Each row is a point. Any point is a mix of the corners, with weights that add up to 1. It lies inside the corners' shape when no weight is negative. Say inside or outside, and name the corners with a negative weight.
(in the rows, 128 means zero)

Corners:
(1): [158  85]
(2): [161 131]
(3): [ 72 184]
Points:
[150 101] -> inside
[ 93 149] -> outside (2)
[101 132] -> outside (2)
[175  83] -> outside (3)
[122 151] -> inside
[173 110] -> outside (3)

Corners:
(1): [ 99 108  83 129 183  94]
(2): [147 143  93 214 135 205]
(3): [167 119 150 232 153 140]
(4): [ 86 161 113 107 161 154]
(5): [106 114 100  78 127 174]
(6): [ 29 113  91  75 126  69]
(7): [138 174  77  93 118 163]
Points:
[114 111 100  89 129 146] -> outside (2, 4)
[ 79 138 122  63 128 122] -> outside (1, 2)
[121 121 103 147 146 134] -> outside (4)
[ 89 127 102  99 138 140] -> inside
[106 119 100  94 132 164] -> inside
[ 94 149 106 107 154 122] -> outside (2, 5)
[108 134  88 114 145 132] -> inside

Corners:
(1): [158 170 128 130 163 185 114 136  85  37 126]
(2): [170 162 160 163 176 192 114 132  70 132 197]
(3): [ 98 122  97 133  78 123  53  96 111 187  51]
(4): [193 147 184 126 174 100 123 166  77  71 173]
(5): [138 156 162  97 190 162 191 188 134 113 133]
(6): [103  86  23 132 117 102  94  50 102 166 108]
(7): [ 74  84 101  85  62 153  93  90 136 145 157]
(8): [131  98  86 180  86 126  77  67 207 150  84]
(9): [120 108  28  99 102 125  52 142 174 181 114]
(10): [ 56  77  92 163 151 123  50 120 139 139 101]
(11): [ 66 203  86 176  88 125 114 101  78  90 190]
(12): [165 108 131 172 130 166 157 190  93  97 126]
Points:
[123 144  97 137 128 146 102 128 113 120 142] -> inside
[129 140 110 133 144 143 124 143 118 106 162] -> outside (3)
[108 125 112 149 137 134  91 125 112 122 140] -> inside
[118 134 105 132 141 136  92 105 123 121 130] -> outside (12)
[ 95 117  91 147 130 132  87 113 118 127 124] -> inside
[121 126 102 128 102 137 111 118 121 143 134] -> outside (1, 10)
[104 119  86 144 109 153  88 105 127 157 104] -> outside (4)
[101 139  95 158 123 158 107 117 116 119 148] -> outside (3, 4)
[114 126 100 126 130 134 111 145  96 112 126] -> outside (2, 8)

Corners:
(1): [138 129 122 113  52 161 100 141  96  89  78 134 135  91  86 138 167 115]
(2): [120  87 195 122 168 134 102  65 121 135 153 145  47 141 184 135 137  53]
(3): [ 77 133 243 156 161  83 115 161 163 123 172 136 157 163 115  65 114 193]
(4): [173 165 128 160 133 160 142 138  78 119 101 142  90 139  73 146 202 159]
(5): [117 168 133 130  84 177 176 126  85 178  60 122 112  95  79 119 112 149]
(6): [191 113  95 102  95 121 156 168 106 182  47 164 147 100  92 159 157 148]
(7): [104  59 144 123 165 176 113  73 192  80 204 164  30 142 146 106  91 120]
(8): [107 137 100 128 121 197 119 132 122 182  66 161 118  78  52 192 187 116]
(9): [139 210 100 114 106 123 104 147 146 168  66 128 111 121  66  84 171 157]
(10): [121  82 129 154 133 166  73  96 126 166 209 119  74  98 171 127 112 134]
(11): [ 70 163 174 202  96  17 163 158 192 137 172 126 140 196  96  92  83 146]
(12): [ 64  59 115 123 188 117 145 113 135 112 167  94  54  90 150 113 140 111]
(13): [ 84  68 117 151 165 103  95  62  97 123 154 160 110 132 101 108  97 125]
(14): [111 143 195 178 124  77 165 156 194 134 190 107 185 179  47  16 111 112]
(15): [161 192 114 135 153 149 122 161 104 131  66 118 141  78  77 166  91 118]
(16): [123 171 109  69 112 143 141 170  75 151 143 152 128 151  74 151 137 125]
(17): [148 147 116  89 122 162 153  64 124 126 121 123 160 113 123 165 174 143]
(18): [114  55 161 111 155 131  94  74 145 140 158  65  54 131  97 154  97 135]
(19): [ 86  75 106 144 160 197  93 104 119 135 100 102 103 179 150 133 107 116]
Points:
[118 132 137 135 129 142 131 124 138 144 126 134 123 126  87 123 143 125] -> inside
[107 119 132 137 116 128 130 126 137 142 135 133 115 142  92 111 140 146] -> outside (2, 15)
[130 104 142 104 147 148 130  95 118 158 171 145  89 105 106 120 173 136] -> outside (1, 11, 15, 19)
[133 125 130 116 100 126  99 114 152 129 131 129 129 139 107 104 108 108] -> outside (3, 4, 5, 8, 12)
[117 130 146 126 128 134 142 133 140 128 115 129 112 134  93 122 132 132] -> outside (10, 13)
[105 128 144 154 126 106 133 127 141 135 139 128 117 151 102 116 118 135] -> inside

Corners:
(1): [138 122 137 176 121 105 109 114 112 119 110 113 137 165 156 134 152 115
 154  96]
(2): [153 117 154 128 122 142 126 106 110 114 191 139 125 120 144 113 125 140
 118 140]
(3): [110 121 138 121 133 129 118 150 128 156 140  66  86 131 155 124 120 142
 142 148]
(4): [123 123 135 119 136 117 102 131 119 138 128 151 131 149 141 109 130 139
 103 155]
(5): [109 114 147 126 119 122 140 127 129 117 123 137 139 126 153 116 155 143
 128 134]
(6): [153 140 103 114 147 109 143 151 150 118 117 134 130 117 147 115 139 101
 129  75]
(7): [188 133 125 151 110 189 159 202 149 154  99 128 131 142 139 118 123 108
 178 142]
(8): [115 128 131 117 106 137 122 118 140 146 155 123 117 147 150 106 157 115
 116 121]
(9): [102 119 128 152 112 130  90 112 125 143 107 145 111 117 158 108 119 116
 131 137]
(10): [114 132 141 110 125 129 111 140 111  84 152  94 140 116  61 158 132 129
 116 132]
(11): [107 115 116 105 117 116 127 125 112 129 105  99   7 131 132 200 132 135
 125  93]
(12): [129 136 152 125 113 120 116 138 123  96 118 124 128 138 135 107 121 141
 112 111]
(13): [121 111 115 154 111 127 121 105 122 148 106 123 127 126 138 110 117 147
 109 118]
(14): [136 127 146 114 115 107 135 142 109 107 110 100 117 125 143 127 154  99
 114 141]
(15): [110 168 143 136 124 114 146 129 129 153 146 136 113 149 154 122 135 112
 119 148]
(16): [126 149 133 119 138 145 110 107 151 149  97 125 136 129 152 117 121 134
 126 142]
(17): [140 120 152 120 118 121 128 141 229 155 109 114 133 128 142 117 136 102
 128 125]
(18): [137 146 125 119 118 107 121 105 187  93 117 142 138 126  84 105 149 117
 139 144]
(19): [129 144 133 116 104 103 112 120 129 146 125 138 139 122 155 120 121 139
 130 141]
(20): [132 122 104 121 116 142 129 129 135  82 135 139 142 136 141 124 116 121
 128 150]
(21): [102 109 135 142 120 116 124 104 106 153  96 127 122 165 151 114 114 113
 156 113]
Points:
[131 133 137 121 118 127 135 132 137 127 130 110 121 136 137 126 137 122
 131 123] -> outside (4, 9)
[100 126 135 127 124 113 112 127 115 162 112 109 104 133 160 135 132 127
 121 118] -> outside (2, 7, 12, 18, 20)
[125 131 136 123 121 125 123 130 132 124 125 123 116 134 135 128 134 122
 132 130] -> outside (13)
[136 130 129 128 126 128 128 136 143 118 124 124 123 128 132 121 138 119
 126 122] -> outside (19, 21)
[124 129 130 130 117 125 124 125 131 138 126 122 121 134 144 118 131 128
 124 129] -> inside
[117 122 137 119 123 107 112 121 130 109 132 119 121 131 135 125 140 122
 122 121] -> outside (7, 13, 15, 16)
[150 107 139 143 118 119 120 121 158 145  76 140 122 139 154 102 149 111
 139  88] -> outside (3, 10, 15, 19, 20)

Corners:
(1): [187 101 165 192  96 156  86 165 111  65 183 105 192 109 146 142 182 168
  27 128]
(2): [154  82 141 144  92 182 105  52 182 173 166  81 176 166 154  99 162 212
 115 114]
(3): [146 131 103  74 169 151 154 178 129 143 155  99  99 108 103 187 146  87
 135 119]
(4): [199 146 118 124 108 102 220 115 119 109  95 108  99  20  96 131 144 130
 220 177]
(5): [104 143  80  88 134 110 137 171 143 109 189 126 103  62  71  91 146 196
 151  91]
(6): [168 142 118 141 167  56  97 222 106 156 212 140 104 227 176 126 135 112
 118 166]
(7): [150  99 135  89 122 133 119 100 232  74 115 112 181 104  95 196 182  92
 128 185]
(8): [ 91 116 119  73 164 140 132 137 140  92 123  82 158 173 148 163 160 198
 135 130]
(9): [163 119  84  86 154 205 100  25 141 115 178 178  89  73 160 144 163  74
  56 136]
(10): [102 116 102 127 156 171 145 164  82  75  99 119 154 132 108  57 102 103
 178  97]
(11): [161 168 147 138 112 171 167 143 133  69 126  82 142 159  70 152  88 134
 145 110]
(12): [164 133 174  84 119 105 105 211  50 123 115  97 127  69 146 144  93  63
  37  59]
(13): [155  50 185 125 138  89 127 154 110 151 105 137  93 126 124 151 136 169
 119 135]
(14): [121 149 162 133 188 138 102 128 113 174 122 145 115 135 147 114 144  80
  59 125]
(15): [124 117 123 132  87 211 160 183  76  97  73  64  83 166 148 101  62  53
  42  63]
(16): [102 135  88 122  42 134  67  73 127 200 134 149  71  44  95 182 173 144
 165  76]
(17): [ 86 171 116 114  98 139 136  72  82 130  85  47 103 146  56 114 152  58
 187 115]
(18): [184 111  72 141 150 119 176 116 126 106 131 130 140 111 121 151 153  95
  85 103]
(19): [ 83 114 152 128 130 113 122 124 147 107 207 106 156 113 146 155 150 117
 131 104]
(20): [ 91 136 123  65 142 196 136 113  89 168 197 198 162 102 106 116 106 167
  61 148]
(21): [142 126 141  91 103 134 165 180  84 127 159 176 119  75 143  95 162 150
 100  33]
Points:
[113 113 133 121 106 145 118 143 139 122 151 105 142 153 114 132 142 160
 140 110] -> outside (4, 9, 12, 14, 18)
[134 119 126 104 149 132 138 145 121 122 152 117 128 116 135 130 148 117
 112 122] -> outside (11, 16)
[124 120 116 100 145 127 130 132 121 147 139 127 114 125 136 126 142 116
 123 122] -> outside (1, 11)
[146 127 112 118 127 155 138 120 131 123 138 128 121 124 115 133 145 129
 122 127] -> outside (12, 19)
[133 117 145 106 112 149 122 140 122 130 163 141 130 109 144 129 135 154
  80 112] -> outside (3, 10, 17, 18)
[154 123 111 108 120 147 139 137 117 110 133 110 129 119 110 140 127 130
 117 125] -> outside (14, 19, 21)
[128 123 127 112 135 154 131 141 111 122 144 127 137 119 120 125 132 127
 107 119] -> inside
[131 139 115  77 125 119 152 144 124 131 147 126  99 103 109 163 139 119
 131 110] -> outside (1, 2, 10, 14)
[173 144 117  94 128 120 138 120 152 143 104 101  97 153 142 172 151  53
 126 130] -> outside (1, 5, 10, 13, 19, 20)

Corners:
(1): [150 138 145 149 107 111 182 154 160  88 138 139 126 163  91 177 173 139
 123  76]
(2): [115 197 150 124  97 107  99 160 168 170 155 101 177  98 196 115 186 155
 171  58]
(3): [105  79  79  83 114 102 162 113 111 156 139  97 141 114 102 159  88 140
 112 151]
(4): [175  90  99 151 143 166 121 110  72 104 150 157 138 138  89  75 175 124
 165  52]
(5): [113 160 114 137 147 167 155 165 121 169 111 125 204 111  93 119 156 132
 178 145]
(6): [183 143 117 169  89 167 133 134 189 190 102 115  95 165 192 164 178 164
 120 156]
(7): [116  79 130  47 166 157 203  91  62 145  72 110 113  90  84 163 181  92
 110 130]
(8): [164  78 146 121 151  80 217 177  52  92  86 134 220  80  95 136 149 207
 106  35]
(9): [156 165 166  64  95 189 132 167  91 164 130 137 159  97 142  83 118 189
 185 104]
(10): [ 76  99 176 104  92 135  88 188 132 136 160  89 171 148 178  83 147 104
 157 123]
(11): [120 122 116  65 130  95 175 110 149  92  63 105 137 140 103 147  71 113
 146  63]
(12): [109 106 121 151  89 108  64  95 152 139  95  84 117 107 133 162 150 203
 162 146]
(13): [140 157  86 156  99  93 143 161 125 101 121  85  80 189 152 190 135 113
 122 134]
(14): [179 105 147 113 133 143 189 159  82 161 116 152 130 133 153  57 188 176
 170 160]
(15): [128 117 149 120 103  99  96 100  91 187  83 140 127 152  91  60  85 172
 187  72]
(16): [142  89 126 147  74 108  53 116 143 142 159  92 138 111  77 123  80  71
 152 110]
(17): [172 165  94 123  90 131 191  94  77  86  94 175 115 190 120 191 182 107
 173  26]
(18): [137  97  82 155  53 137  71 183 169 139 146 154  67 100  77 170  93  71
 139 107]
(19): [ 84 130 170  90  63 114 113 115 150 165 124 157 115  81 145 113 104 108
  85 158]
(20): [188 135 145  81 152 125 183 172  86 135 124 205 144 165 167 131 204 202
 103 141]
(21): [ 96 176 149  61  90 102 180 189 109 131  95  89 208 157 129  99 138 119
 109 116]
Points:
[130 121 134 117 117 125 144 154 124 136 116 113 148 132 130 127 153 157
 144 114] -> outside (16, 17, 19)
[154 108 135 137 103 154  96 126 113 152 117 164 145 112 122  85 133 160
 172 102] -> outside (1, 2, 3, 7, 13, 21)
[137 146 167  89 141 119 199 157 119 140  81 142 193 139 135 114 167 143
 131 100] -> outside (3, 4, 9, 12, 13, 18)
[117 101 126 131 108 112 147 149 127 149 111 105 139 115 102 143 127 134
 121 139] -> outside (2, 4, 9, 11, 17, 20)
[145 139 141 113  89 156 143 161 132 151 136 130 167 116 133  92 130 135
 162  96] -> outside (7, 12, 13, 15, 20)
[147 121 118 113 101 119 131 126 126 137 121 133 111 136 124 144 138 136
 134 113] -> outside (5, 8, 10)
[132 114  98 106 106  98 165 106 112 139  81 114 104 125 125 144 123 136
 123 100] -> outside (1, 5, 9, 10, 16, 20)

Corners:
(1): [ 87 129 129 122 128 130 148 138 109 152 137 134 108 111 163 142 107 114
 129 137]
(2): [109 138 134 113 125 142 148 126 136 139 138 120 153 111 138 134 142 135
 126 137]
(3): [141 126 138 105 132 127 123 111 108 142 136 137 101 122 119 124 150 112
 130 128]
(4): [136 152 102 152 149 134 128 149 104  87 140 133 134  96 156 128 137 127
  96 146]
(5): [115 154 141 108 146 147 134 118 100 127 115 147 150 126 149 102 128 143
 116 143]
(6): [120 136 123 129 135 105 136 112 116 111 115 136 129 128  94 172 121 132
 127 114]
(7): [129 152 128 118 149 109 128 112 122 137 148 112  97 116 132 141 104 132
 117 139]
(8): [137 150  88  97 111 139 141 163 115  82 133 139 142 112 125 106 137 138
 157 130]
(9): [147  84 134 207 113 128 157 100 124  94 141 132 108 151 138 124 127 157
 108  92]
(10): [143 151 128 108 135 129 135 136 142  90 128 146 116  87  25 156  93  77
 123 142]
(11): [121 124 144 158  82 133 131 132 131 130 114 151 113 109 162 141 146 140
 109 104]
(12): [115 121  86 127 132 147 125 131 137 138 101 124  95 134 118 116 138 127
 136 124]
(13): [114 121 142 105 135 148  95 121 100 131 115 116 101 122 156 124 137 151
 116  89]
(14): [ 93 137 132 126 132 141 126 131 113 168 112 134 159 144 120  91 139 121
 249 147]
(15): [141  73 142 140 120  97 114 105 128  90 145 159 118 118 121 123 150 145
 113 127]
(16): [122 135 133 177 145 115 159 105 172 160 136 136 106 153 148 104 129  97
 121  87]
(17): [131 157 120 109 150 147 144 138 146 151 142 140 107 117 154 179 137 149
 119 115]
(18): [114 149 135  96 137 156 119 140 112  86 131 137 105 126 151 105 139 120
 147 163]
(19): [126 124 125 106 105 142 122 116 110 166 142 130 182 146 162 104 133 120
 168 139]
(20): [148 134 137 119 125 121 136 121 130 124  93 117 165 113 157  95 144 122
 133 137]
(21): [ 98 117 150 116 136  63 117 176 108 149 142 117 105 155 140 124 147 115
 115 144]
Points:
[125 134 123 147 128 121 146 130 136 134 124 138 122 134 134 125 132 110
 140 118] -> outside (2, 5, 7, 13, 15)
[114 115 120 141 120 127 136 135 117 129 134 136 124 134 174 130 142 152
 103 109] -> outside (3, 7, 10, 14, 18, 20)
[113 141 135 133 137 129 137 133 121 115 135 141 119 118 132 136 122 135
 124 127] -> outside (3, 12, 19, 20)
[151 140 134 140 149 136 133 100 137 104 116 140  97 114 123 147 129 137
  84 109] -> outside (1, 2, 8, 14, 19, 21)
[117 129 133 121 132 115 128 140 116 130 134 130 118 130 139 124 137 122
 128 135] -> inside
[124 125 124 127 124 136 127 134 128 123 124 135 133 128 139 113 143 132
 136 127] -> outside (1, 3, 6, 7)
[ 99 110 144 129 138 106 130 116 117 160 138 121 119 163 145 112 138 128
 141 124] -> outside (4, 8, 10, 11, 17, 20)

Corners:
(1): [102 134 151 113  32 120  97 119  90 183 137 124  82 171 104 131 132 135
  79 146]
(2): [ 63 135 147 125 165 158 138 124  90 150 113 139 181 142 110 152  82 118
 101 161]
(3): [105 117 128 113 184 112 168  98 138 102 153 117 138 141 154 139 136 126
  88 131]
(4): [122  96 180  93 108 170 171  84 110 178 134 144 145 126 136 104 122 118
 111 139]
(5): [124 162 133 129   7 149  66 163 102 172 127 159 116 122  97 137 175 200
 138 162]
(6): [147 124 116 117 145 178 143  97 107 124  95 104 146 154 157  89  94  96
 142 118]
(7): [115 161 168 101 127 158 145 137  52 133 107 159 172  80  90 124 126  67
 110  75]
(8): [157 134 139 117 126 128 181 146 144 150 179 126 132 102 102 105 104 103
 196  98]
(9): [ 57  84  47 117 199  78 167 129 169  74  50 116 125 118  69 195 123 113
 137 106]
(10): [140  58 119 115 175 100 183 123 135 141 146 172 171 153 149  55 138 123
 131  99]
(11): [100 112 117 114 155  97 146 137 184 182 129 166 126 130 133 121 158 103
 144 118]
(12): [119 168 203 103 147  24 159 114 197 112 141 152 131 127 128 113 103 155
  93 111]
(13): [ 93 115 129  95 100 165 124 165 130 118 108 119 125 143 135 111 135 141
 128 135]
(14): [109 130 122 176 118  94 120 163 160 103 134 169 173  51 137  57 156 147
 156  83]
(15): [118 170 189 152  25 141 105 138 152 136 127 110 103 138 172 191 101 129
 178 200]
(16): [102 145 116 127  65 164 125 114 176 122 115 187 183 138 128 115 100 121
 134  81]
(17): [124  88 150 130 113 131 124 102 152 103 156 147 142 166 124  93 181 127
 108 126]
(18): [108 123  84 150 108 186 103 177 120  90  70 117 115 129 119 133 108 167
 137 117]
(19): [101 183 119 148  81 114  97 185 168 149 126 119 113 127 138 143 160 148
  32 152]
(20): [178 129 116 106 130 186 101 133  96 173 134 199 179  64 121 107  93 104
 149 130]
(21): [149 102 151 103 170 139 135  99 124 140 142  86 158 153 155 106 115 131
 102 107]
Points:
[111 141 154 112  93 119 136 132 149 139 130 123 112 141 121 141 134 135
 110 129] -> outside (2, 6, 10, 14, 20)
[ 95 121 117 123 127 143 123 142 120 141 118 148 152 125 117 121 141 131
  91 124] -> outside (6, 8, 12, 15)
[126  88 112 114 163 114 149 134 150 127 122 126 135 129 127  88 138 127
 121 104] -> outside (2, 3, 5, 7, 15, 16)
[119 142 145 129  95 127 121 131 141 139 126 137 131 128 122 130 125 127
 123 131] -> outside (3, 10, 13)

Corners:
(1): [155 132 119 192 190 180  97 101 172 131 151  87 139 129 173  78 154 144
 207 136]
(2): [141 175 107 176 203 135 144 128 114 111 103 117 139 148 213 141 103 170
 122 138]
(3): [169 125  87 158 152 115 170 121 128  81 105 155  32 128 113 114 103 106
  84 122]
(4): [ 99 172 113 109 139 178 204 108 118  80  74 180 103 167 158 128 105 100
 179  45]
(5): [104  85  94 118 140 123 143 109 138 157 111 136 142 150 143 184 122  91
 159 136]
(6): [154 148 113 109 154 159 113 186 168  93  86 115 138 132 141 139 129  97
 168 145]
(7): [109 144 150 184 138 133 112 155 172 117  93 167 104 124  63 146 125 100
  72  87]
(8): [108 163 127 110 207 176 185 120 148 170 129 177 138  85 110  92  86 107
 162 118]
(9): [130 113  64 138 166 143 107 124  54 150 151 142 176 127 119 178 122 131
 101 138]
(10): [138 194 144 233  85 147  90 116 166 131 145 165 221 115 168 164  88 120
  73 135]
(11): [189 155 170 178 154 181  93 119 126 122 158 102  68 137 139 145 140 121
  69 154]
(12): [137 124 153  96 170 107  91  99  95 128  77 139 205 136 186 147 109 134
 144 171]
(13): [135 190 156 178 125 163  84 130 119 175  86 150 176 132 159 111 144  89
 108 157]
(14): [170  93  57 136 168 150 146 126 169 107 112  84  89 193  95 102 180 166
 129 147]
(15): [113 131 144 135   7 137 129 134 151 112 107 102  83 113 124 129 115 142
  69 125]
(16): [ 97 132 139 112 118 147  42 153  62 155 177  75 219 167 155 128  78 110
  43 155]
(17): [121 148  42 129 175 160 116  82 149 158 121 149 109 147 115 140  95 127
 134  34]
(18): [100 170  56 139 123  87 137 106 142  77 126 102  82 127 101 136 187 133
  70 152]
(19): [125 154 127 128 134 101 204 137 157 138 123  79 203  95 155 119 146 100
 182 135]
(20): [107 122 122 104  97  89 127 185 127 136 167 142 183 121 158 105 143 144
  73 120]
(21): [101  47  62 126 142 146 182 163 137 131 106 140 116  72  63 150 144  65
  25 135]
Points:
[125 146 105 148 137 143 139 138 138 130 122 139 131 128 122 137 121 115
  98 120] -> outside (1, 12)
[132 148 131 145 137 147 114 149 137 115 114 134 138 126 140 135 125 109
 110 143] -> outside (14, 17, 19)
[133 133 110 139 150 140 122 134 137 137 125 120 143 132 133 130 127 121
 115 141] -> outside (4)
[128 144 105 134 154 139 128 124 121 129 123 123 134 140 141 131 128 127
 128 122] -> outside (10, 21)
[130 134 119 137 134 145 129 129 136 126 119 130 127 129 124 131 125 110
 112 126] -> outside (2)
[155 138 102 156 161 145 124 120 133 125 121 106 135 123 140 126 128 128
 108 159] -> outside (4, 5, 7, 20)
